Every row gives one point. The window is the flat piece filled in between its corners: a triangle in 3 columns, a solid with four corners in 4, and so on. A path goes straight from each point to the next, and from the last back to the first. After which points does the path pass through the window?
In the rows, zero is written as 128.

Window (3 x 3):
[[ 66 113 136]
 [175  99 122]
 [111 131 122]]
Path:
(1): [147  98  94]
(2): [140 140 149]
(3): [111 120 161]
(4): [ 64 112 112]
(5): [ 85 126  83]
(6): [ 92 131 154]
(7): [129 116 145]
(8): [100  96 102]
Through the window after points: 3, 7

Window (6 x 6):
[[132 161 126 161 106 129]
 [177 109 126  59 126 146]
 [125  88 151 155  70 149]
 [152 112  87 153 160 118]
 [ 96 131 121 181  97 163]
 [112 138 166  86 100 131]]
Path:
(1): [152 140 139 146 161 144]
(2): [142  91  65 150 130 107]
(3): [110 134 129 122  84 137]
(4): [128 108 180 147 127 156]
(5): [137 137 167 182 114 154]
(6): [ 98 128  96 125  85 136]
(7): [129  90 110 126  69 136]
(8): [124 104 180 174  89 157]
(9): [149 123 166 103 145 160]
(10): [124 104 112 131  72 120]
(11): [110 145 108 122  67 115]
(12): [137 149 147 149 125 141]
(13): [141 140 150 167 115 149]
(14): [ 93 124 106 161  95 158]
(15): [103 129 102 155  79 145]
(16): [110 125 155 181 129 170]
Through the window after points: 1, 3, 5, 7, 9, 11, 13, 15

Window (8 x 8):
[[128 179 157 174 116 163 151  98]
 [148 145 179 106 138 121 169  81]
 [120 177 117 122 182 107 149 100]
 [141  50  75  77 145 132 125 116]
 [178 135  91 126  93 132 140  99]
 [106 129 134 103 139 127 107 153]
 [103 155 149 128 181 112  77 108]
 [113  74 113 140 105 105 125 141]]
Path:
(1): [111 139 147 116 128 108 140  98]
(2): [178 143 151 132 158 146 165 103]
(3): [135  97 128 129 140 117 132 135]
(4): [103 103  86 108  87 136 127  84]
(5): [115 137 122 130 123 124 114 104]
(6): [145 112 112 101 185 136 111 175]
(7): [150  93 128 153 185 110 134 119]
(8): [107 192  90  72 115 128 144  94]
Through the window after points: 1, 3, 7

Window (9 x 9):
[[119 154 175  89 109 134 130 102 104]
 [115 175 155 159 127 121 139 114 105]
 [131 118  65 149 151  94 145 136 112]
 [175 140 133 103 174 177 113 164 173]
 [167  80 104 156 152 128  69 151 121]
 [145 138 132 151 142  90 156  73 116]
 [116 169 186 102 123 102 113 126 152]
 [139 142 207 110 130 102 136 165 101]
 [138  69 106 137 193 179 106 159 177]]
Path:
(1): [159 165 134 139 189 158  87 124 125]
(2): [158  87 146  94 116 127 152 183 169]
(3): [174 101 148 147 136 156 131 145 131]
(4): [117 139 103 114 179 104 114 131 123]
(5): [120 150 148 100 149 126 137 120 113]
(6): [150 142 165 130 125 122 138 131 132]
(7): [143 161 135 153  88 138 113 134 151]
(8): [122 118 151 120 179 126 130 121 107]
(9): [137 139 161 110 178 100 118 129 132]
(10): [163 116 146 133 102 186 106 158 140]
(11): [133 150 162 157  71 127 139 142 143]
(12): [126 162 157 105 185  88 112  98  95]
Through the window after points: 1, 7
